Each row of a before or after table is a point. The points were changed in one or more steps. Then noise was added and the rows were shuffled. The steps act on how far a point lies along the listed directions, d1 being the first. Write out the steps. A step turns or swaps two directions, mirrors them in a line or flattens them onto one, adds a multiple of one to another, or multiplies one. Angles are multiples of 10 degrees, from the lower direction toward the higher: turns from -170 to 170, lines from 10 to 170 but not 90. Use the fewest steps. Two steps may share a direction if one is a turn and the other turns, adds or multiplies; they go together, in the order done. Otherwise the lowest direction goes first.

Directions:
(1): [-4.7  1.2]
(2): [-1.2 -4.7]
Before, 8 rows:
[[ 3.6 -0.2]
 [ 1.3  4.5]
 [ 1.2 -1.0]
 [ 2.1  1.2]
 [ 1.4 -6.5]
 [ 4.3  1.3]
 [-3.3 -3.9]
 [-5.8 -4.4]]
After, 8 rows:
[[-0.6  1.5]
 [ 4.8  1.6]
 [ 2.0  6.4]
 [-2.4  0.1]
 [-3.3 -3.3]
 [ 7.2  0.9]
 [-3.0  2.0]
 [-4.2  1.1]]
Steps: turn d1 and d2 by 150 degrees

Directions:
(1): [ 5.7  0.2 -1.7]
(2): [-0.2 -5.7 -1.6]
Before:
[[ 0.5 -0.5 -1.2]
 [ 0.2 -0.9 -0.3]
 [ 0.6 -0.1 -0.4]
 [-2.2 -0.6  2.0]
 [ 0.2  2.5  1.4]
 [ 1.5  0.2 -0.3]
 [-0.3 -0.4  0.0]
 [ 0.1  0.9  0.2]
 [ 1.4  0.9  0.2]
 [ 1.4  2.8  1.5]
 [-7.4  0.2  1.6]
 [ 1.4  0.4  0.4]]
After (12 x 3):
[[  3.9   1.0  -0.1]
 [  1.8  -1.2  -1.9]
 [  0.2   5.2   2.2]
 [  3.5   6.1   1.7]
 [  0.4  -1.6  -0.8]
 [  1.8  -0.5  -0.7]
 [  4.4   0.5  -1.1]
 [ -1.0  -0.7   0.2]
 [-21.9   0.1   6.0]
 [  0.2   1.8   0.5]
 [ -7.4  -0.8   3.5]
 [  4.0   1.8  -0.1]]
Steps: multiply d1 by 3; multiply d2 by 2

Directions:
(1): [-4.9 -3.2 -4.2 -2.8  3.0 -1.4]
(2): [ 1.9 -5.2  4.5 -4.1 -0.5 -1.5]
(3): [-0.3  5.3  0.8 -4.1  0.1 -4.9]
Before, 14 rows:
[[ 1.3 -0.5 -0.3  4.0 -0.3  2.9]
 [-2.2 -7.7 -3.3  0.9  0.5  1.9]
 [-3.1 -2.0 -1.4  0.2  1.4 -0.1]
 [ 2.6 -4.9  0.2  3.1 -0.3  3.7]
 [-5.1  2.6 -4.8 -1.6  4.8 -3.5]
 [-1.9 -5.2  0.8 -2.9  3.8  0.1]
 [-2.8 -5.1 -3.5  0.7  3.4  1.9]
 [ 3.4 -0.8  1.3  3.2 -2.5  3.7]
 [ 5.7 -3.0  4.2 -0.3 -3.3 -1.2]
 [-1.8  6.2 -4.6  1.5 -0.9 -0.8]
 [-5.1 -0.1 -5.8  3.7  1.7  1.9]
 [-4.7 -3.0 -3.7  1.0  2.5  2.6]
 [ 2.4  0.1  5.1  0.8 -4.1 -0.3]
 [ 3.9  3.4  2.3 -2.5 -0.2 -1.9]]
After (14 x 6):
[[ 3.7 -3.5  2.0  3.4 -2.4  5.1]
 [ 1.9  3.0  3.2  3.1 -4.0  0.4]
 [ 3.6  6.3  2.0 -3.1 -0.2 -3.4]
 [-3.2  1.2 -3.8  3.3  3.8  3.0]
 [ 0.1 -2.3  1.9 -7.1 -0.8 -4.9]
 [-3.6 -8.7 -1.2 -1.3  1.7  0.9]
 [-2.9 -5.8 -4.5  3.1  3.3  3.9]
 [-3.1 -2.2 -1.6  1.1  1.3  0.6]
 [-4.4  0.3 -2.1 -6.0  4.9 -6.1]
 [ 4.5  3.5 -0.4  5.1 -3.4  1.2]
 [-4.2 -6.4 -2.7  1.1  2.5  3.5]
 [-2.8 -6.6 -6.0  5.8  0.3  5.5]
 [ 2.0 -5.4  1.7  2.4 -0.2  3.5]
 [ 2.5 -6.0 -1.3  6.7 -0.5  6.8]]
Steps: mirror d1 and d2 in the line at 170 degrees; multiply d3 by 1.6

Directions:
(1): [-5.7  0.1 -2.7 -3.6  0.0  4.1 -4.8 -0.4]
(2): [ 2.3 -0.1  1.0 -6.5 -6.4 -0.7  1.2 -1.8]
(3): [-0.9  1.2 -5.4  3.1 -3.6 -5.3 -2.5 -2.4]
(4): [-2.4 -1.4  5.7 -0.1  1.7 -3.1 -2.5 -5.9]
Before:
[[-1.3 -0.1  6.0 -0.8 -2.7 -2.6  0.6 -4.3]
 [-4.1 -2.7  6.1 -3.5  3.3  1.5 -2.6 -5.0]
 [-7.1  0.2  1.4  1.9 -0.8 -4.8 -5.9 -6.3]
 [-3.5  0.2  2.3 -2.4  2.0 -1.5 -7.5 -5.5]
 [ 5.5  1.7 -4.6  0.0 -2.4  1.0  4.4  5.2]
 [ 7.6  1.0  2.9  1.5  0.3 -1.7  4.2  2.6]
 [ 3.5 -1.2 -1.9  3.5  1.7 -2.4  0.7 -0.7]
 [-0.3  1.9 -2.0 -1.0  1.4  4.1 -4.7  2.7]
 [-7.7  0.7 -4.9  0.7  7.8  6.3 -5.9 -1.6]
 [-4.0  0.9 -0.5 -7.9 -2.6  6.6 -0.1  1.3]
 [-2.1  0.3 -3.7  1.9  0.3  3.1 -1.5  0.0]
 [-6.6 -2.6 -9.1 -8.6 -5.9  1.4 -7.2 -6.4]]
After, 12 rows:
[[-2.0  1.9 -1.6  3.6 -3.8 -4.1 -0.6 -1.8]
 [-4.0  0.1  3.8 -2.3  1.7  2.1 -0.6 -1.9]
 [-1.6  0.6 -2.7 -2.4  1.8  2.1 -2.0 -3.2]
 [ 2.4 -0.5  4.3 -2.5  4.0  5.1  3.6  3.0]
 [ 2.9  0.5  4.2  0.2  1.8 -0.8  0.1 -0.3]
 [ 3.6 -1.4 -2.0  0.3  0.9  0.6  0.8  0.4]
 [-0.3  2.2 -5.8  1.2 -2.0 -3.8 -5.3 -1.9]
 [-2.5  2.4 -8.2  3.1 -5.6 -3.5 -1.6  1.3]
 [ 0.1  0.1 -0.7 -0.2 -0.3  3.8  0.9  0.6]
 [-1.2 -2.3 -9.2 -2.0 -0.6  3.4 -0.8  1.8]
 [ 1.3  1.0  2.3 -1.7  1.7  2.7 -3.4  0.7]
 [-3.2 -1.1 -2.1  2.0 -1.7 -5.4 -3.6 -5.9]]
Steps: multiply d1 by 0.4; multiply d2 by 0; turn d3 and d4 by -80 degrees

Directions:
(1): [-1.2 -1.2  0.2 -4.5 -0.9 -5.8 -1.7  5.5 -1.6 -5.9 -1.3]
(2): [-4.2  2.0  2.3  7.5  2.6 -0.5 -2.1  5.6  0.8  0.0  1.4]
(3): [-1.3  1.6  0.1 -4.0  5.9  1.7  5.8  1.8  2.5 -1.4  5.1]
(4): [-2.2 -3.5  8.6 -1.7 -1.6 -2.8  0.9 -1.4  3.5  3.1  0.4]
Before, 12 rows:
[[  4.1   0.3 -10.1 -10.6  -0.5  -2.4   4.2   0.9  -4.3  -8.4  -0.4]
 [ -3.5  -0.6   3.7   0.4   6.4   2.3   3.6  -0.2   4.8   3.4   6.2]
 [ -2.7  -0.1  -1.0   2.0   1.3   0.9   1.3   2.0  -1.2  -2.3   0.0]
 [  1.1   1.6   0.8  -0.4   0.9   1.8   3.0   1.6  -0.1  -0.4   0.1]
 [  0.9   3.6  -3.4   2.6   1.9   3.2   2.1  -1.3  -2.1   0.4   2.6]
 [ -1.2  -1.2   1.3  -7.0   2.2  -9.0   1.9   7.1  -0.5  -7.5   0.0]
 [ -3.1   0.0   1.2  -1.3   2.4  -1.6   4.2   2.8   2.6  -1.6   2.5]
 [  3.5  -1.7   0.6  -6.7  -3.1  -2.7   1.6  -2.0   0.7   0.4  -0.7]
 [  0.0  -0.7   5.1  -2.9   1.5  -0.3   1.7  -0.9   3.6   1.9   0.2]
 [ -0.7  -1.7   2.9  -1.4   0.3  -2.9  -0.6  -0.1   1.9   1.8   2.0]
 [ -1.0  -1.8  -2.0   7.6  -0.3  -1.2  -7.3   0.3  -1.2   0.3  -1.6]
 [  3.7   1.2  -4.3   2.4  -2.3   5.2   1.2  -5.2   1.1   3.5  -2.2]]
After, 12 rows:
[[  1.2   1.4   0.6  -0.6   0.6   0.6   1.6   2.6  -0.7  -2.0  -0.9]
 [ -0.2  -1.1   4.2  -4.3   0.2  -2.2   0.3   0.4   2.2   0.0  -0.8]
 [  1.5  -2.9  -0.3   1.5  -5.8  -8.6  -6.3   2.1  -4.2  -3.3  -7.1]
 [  3.4   1.5  -3.7  -3.7   1.6   5.5   6.1  -3.7   3.2   1.1   1.3]
 [ -2.8  -0.4   0.0   0.0  -1.0  -4.4  -0.3   4.5   0.2  -3.7  -0.9]
 [ -0.2   4.0  -3.7   0.0   3.2   1.4   2.4   1.7  -2.6  -2.6   3.2]
 [ -5.0  -1.0   2.7  -2.1   5.7  -3.5   0.7   6.6   2.4  -3.2   4.5]
 [  8.2  -1.9 -12.4 -10.3  -8.5  -2.4  -0.6  -5.1  -7.4  -6.5  -6.8]
 [  6.2  -2.5  -0.4  -8.3  -5.2  -2.3   1.4  -5.5   0.1   1.4  -2.3]
 [ -3.0   0.1  -1.0   3.7   0.6   0.3  -0.2   2.9  -2.0  -2.3  -0.7]
 [ -0.4  -2.0   2.7  -0.3  -0.3  -3.3  -1.4  -0.5   1.5   1.7   1.4]
 [ -2.5  -0.3   0.3  10.4   4.1   2.7  -3.3  -0.9   1.8   3.5   2.3]]
Steps: add -0.3 times d3 to d4; turn d1 and d3 by -70 degrees; multiply d2 by 1.6

Directions:
(1): [ 4.1  1.1 -4.1 -2.1  7.7 -4.3 -2.2 -3.1  0.4 -2.6 -0.9 -2.6  4.2 -0.3]
(2): [-5.6 -4.3  2.1  1.8  3.0 -2.8 -3.6 -4.4  1.1  3.0 -5.3 -0.9 -4.0 -1.3]
(3): [-0.3 -2.3 -4.4  7.4 -2.8 -2.3  0.0 -4.6  0.1  1.0  6.1 -1.8  0.8  2.9]
(4): [ 0.4 -1.4  5.1 -1.5  2.3  0.8  0.1  0.1 -3.0  3.0  0.3 -2.3  2.3  9.9]
Before:
[[-0.6 -1.6 -1.1  7.4 -6.1 -0.4  1.2 -1.6 -0.3  1.5  9.2 -0.5 -0.6  1.3]
 [-1.6 -0.9  0.2 -1.3 -1.2  1.9 -1.4 -0.4  2.1 -1.2 -2.0  2.5 -3.4 -6.2]
 [-3.1  0.1 -0.2  0.3 -1.4  2.0 -1.1  1.3  1.8 -1.5 -1.4  2.2 -1.3 -5.4]
 [ 0.9  0.5 -1.7 -2.5  5.7 -0.5 -1.4 -3.0  1.8 -2.2 -0.9 -1.5  3.4 -2.8]
 [-3.0 -3.9 -0.1  6.3  2.4 -0.9 -1.7 -4.6 -2.0  3.2  0.8 -3.3 -1.2  6.5]
 [-5.3 -3.3 -5.1 10.8 -6.1  0.6 -0.6 -4.6  4.0  2.1  4.2  1.8 -5.1 -5.0]
 [ 8.6  1.6 -4.7 -2.7  6.7 -1.1 -1.6 -1.6 -1.1  0.3  5.5 -2.6  7.7  7.0]
 [ 3.7 -0.5 -0.6 -1.2  3.7 -1.1  0.4 -3.8 -1.4 -0.8  0.0 -2.9  3.3  5.9]]
After:
[[-2.7  1.8  2.4 -2.1 -1.1  4.6  0.8  5.0  0.0 -1.0 -5.3  3.3 -4.7 -6.0]
 [ 3.8  3.2 -2.5 -2.6 -2.5  2.5  2.9  1.1  0.8 -3.6 -0.3  1.6  0.7 -4.6]
 [ 1.6  1.3 -0.1 -0.2 -2.9  4.2  2.8  1.1  0.0 -1.3  5.8  0.3  3.7  1.4]
 [-1.5 -3.6  2.0  1.8 -0.8  1.4 -1.3 -3.5 -0.6  2.0  2.4 -1.2 -0.5  5.2]
 [-0.3  0.2  6.8 -7.3  6.7 -1.0 -3.0  2.0 -0.4  0.1 -5.7  0.1 -1.2 -2.3]
 [ 8.6  6.1 -6.3 -5.8  1.1  3.4  0.9  5.3  1.7 -3.3  3.7  2.6  4.1 -5.0]
 [-2.8 -2.5  1.7  2.3  0.7  0.7 -1.6 -1.7 -0.6  1.4  0.9 -1.3  1.3  5.0]
 [-4.4 -2.2 11.0 -5.3  5.6  4.0 -1.7  1.7 -0.5  5.4 -7.4  0.3 -2.0  6.7]]
Steps: mirror d1 and d2 in the line at 130 degrees; turn d3 and d4 by 170 degrees

Directions:
(1): [-3.5 -2.7  7.5  0.2 -1.8  6.3 -2.6  1.6  4.0  2.5 -0.2  3.1  2.8 -2.0
 -2.6 -3.1 -1.4  4.5]
(2): [ 6.7 -0.2 -1.3 -0.9  5.3 -1.5 -4.9  1.2  4.1  5.8  2.0  1.8  5.8  0.5
 -0.2 -1.0 -0.3 -3.8]
(3): [ 3.1 -1.1 -2.4  0.5 -2.4  0.3  3.0 -9.4 -0.3  6.1 -2.6  4.2 -1.8  1.1
  0.5 -2.9  1.6  3.7]
(4): [ 6.4 -0.7  1.0  5.5  1.0  3.7 -1.0  0.7 -6.1 -3.0  1.4  3.2 -2.3 -4.6
  2.1 -2.9 -4.8 -0.9]
Before, 11 rows:
[[ -7.1   0.2  -6.0  -4.1  -1.7  -4.5   6.3  -3.9  -1.9  -2.7  -1.9  -4.1
   -1.9   4.0  -0.9   6.5   4.3  -2.5]
 [ 13.6  -1.1  -4.6   1.4   1.1  -3.1   1.1 -11.3  -2.9   7.2   0.6   6.1
   -0.1   3.1   1.6  -6.2  -0.9  -3.4]
 [  6.4  -0.4   0.7   1.7   2.7   5.9  -3.2  -1.7   0.5   6.0   4.5   7.1
    1.3  -3.2   1.3  -6.8  -1.3   0.9]
 [ -1.0   3.1  -2.7  -2.7   0.9  -4.6  -2.0   4.3  -0.7  -5.3   3.2  -5.2
    3.3   0.9   0.5   4.1   0.8  -6.4]
 [  3.6   0.9  -4.0  -1.8  -1.6  -3.0   4.0  -3.6  -2.7  -3.0   0.4  -1.6
   -4.5   0.6   1.0   3.1   1.2  -2.6]
 [ -2.8  -0.8  -2.2  -3.0  -2.9  -2.2   2.4  -1.1  -0.9  -2.5  -2.7  -0.4
    1.2   3.8  -1.5   1.2   2.1   1.4]
 [ 14.4  -0.6  -5.8   4.7   2.5   2.5  -3.6  -4.2  -0.4   6.3  -0.1   5.8
   -1.5  -2.5   2.6  -3.7  -1.4  -1.5]
 [  6.9   0.5   3.2   3.8  -0.3   3.8  -1.5  -2.1  -2.7  -0.6  -1.1   4.4
   -2.5  -2.3   0.2  -4.3  -4.7  -0.5]
 [  7.9  -0.5  -0.1   0.8   5.8   1.3  -6.1   4.8   2.9   4.0   1.1   5.0
    5.6  -1.3   1.7  -2.3  -3.0  -7.2]
 [  7.7  -2.9   0.6   3.1   5.4   2.3  -2.0  -1.7  -0.1   3.2   1.7   4.5
    2.7  -2.1   2.0  -0.5  -3.7  -1.7]
 [  5.7  -0.3   1.2   3.3   1.4   2.5  -0.7  -6.1  -0.8   5.6  -0.3   2.8
    0.6   0.6   0.7  -3.7  -2.5   1.1]]
After, 11 rows:
[[  2.7   0.1  -2.5  -2.5  -0.9  -2.9   2.8  -2.7  -0.5  -1.5   0.8  -1.5
   -2.9   0.6   0.0   2.8   1.4  -2.0]
 [ -2.2  -1.1  -1.1  -2.9  -1.1  -1.7  -0.3   2.1  -1.2  -3.6  -1.5  -0.8
    2.5   2.8  -1.2   1.5   1.2  -0.2]
 [  5.3  -0.7  -0.6   1.7   1.5   2.2  -1.5  -0.2   0.1   3.2  -1.4   5.9
    1.1  -1.2   1.8  -2.8  -2.0  -3.4]
 [  1.0   0.3  -1.3  -2.1  -0.5   2.9   0.6  -5.2   2.0   7.5   2.1   4.7
   -0.2  -0.2   0.8  -4.8   2.6   3.2]
 [  3.4  -2.6  -0.7   0.9   2.5   1.1   1.7  -6.3   1.3   4.5  -0.3   3.3
    1.4   0.3   1.6  -0.1  -0.6   1.2]
 [  4.8   0.3   0.6   0.9  -2.5   1.5   1.1  -8.1   0.6   4.2  -3.4   4.3
   -2.7   1.4  -1.0  -3.7  -0.4   2.1]
 [  5.5  -0.4  -6.6  -0.2  -1.8  -0.1   0.7  -8.3   4.0   8.4  -3.7   2.6
   -2.0   2.0   0.4  -2.1   3.8   2.7]
 [ -5.3   0.3  -2.9  -2.9   1.4  -2.3   1.9   2.6  -1.7  -5.3   0.7  -4.7
    0.6   1.8  -0.7   6.1   1.2  -6.0]
 [  2.8   1.8  -0.9   1.6   1.1  -0.5  -2.3   3.5  -4.5  -6.6   3.8  -1.9
    1.5  -2.9   2.0   0.8  -2.7  -5.3]
 [  0.6   0.6   0.1  -0.3  -0.2   0.2   1.2  -7.8   2.3   6.6  -1.5   0.1
    1.5   3.6  -0.4  -1.3   1.3   2.3]
 [  2.2  -1.0  -3.5  -4.6  -2.0  -6.0   3.8 -11.2   3.3   7.7  -1.2   1.2
    1.0   8.4  -1.3  -2.5   4.9  -0.1]]
Steps: multiply d1 by 0.7; multiply d2 by 0.4; turn d3 and d4 by -60 degrees
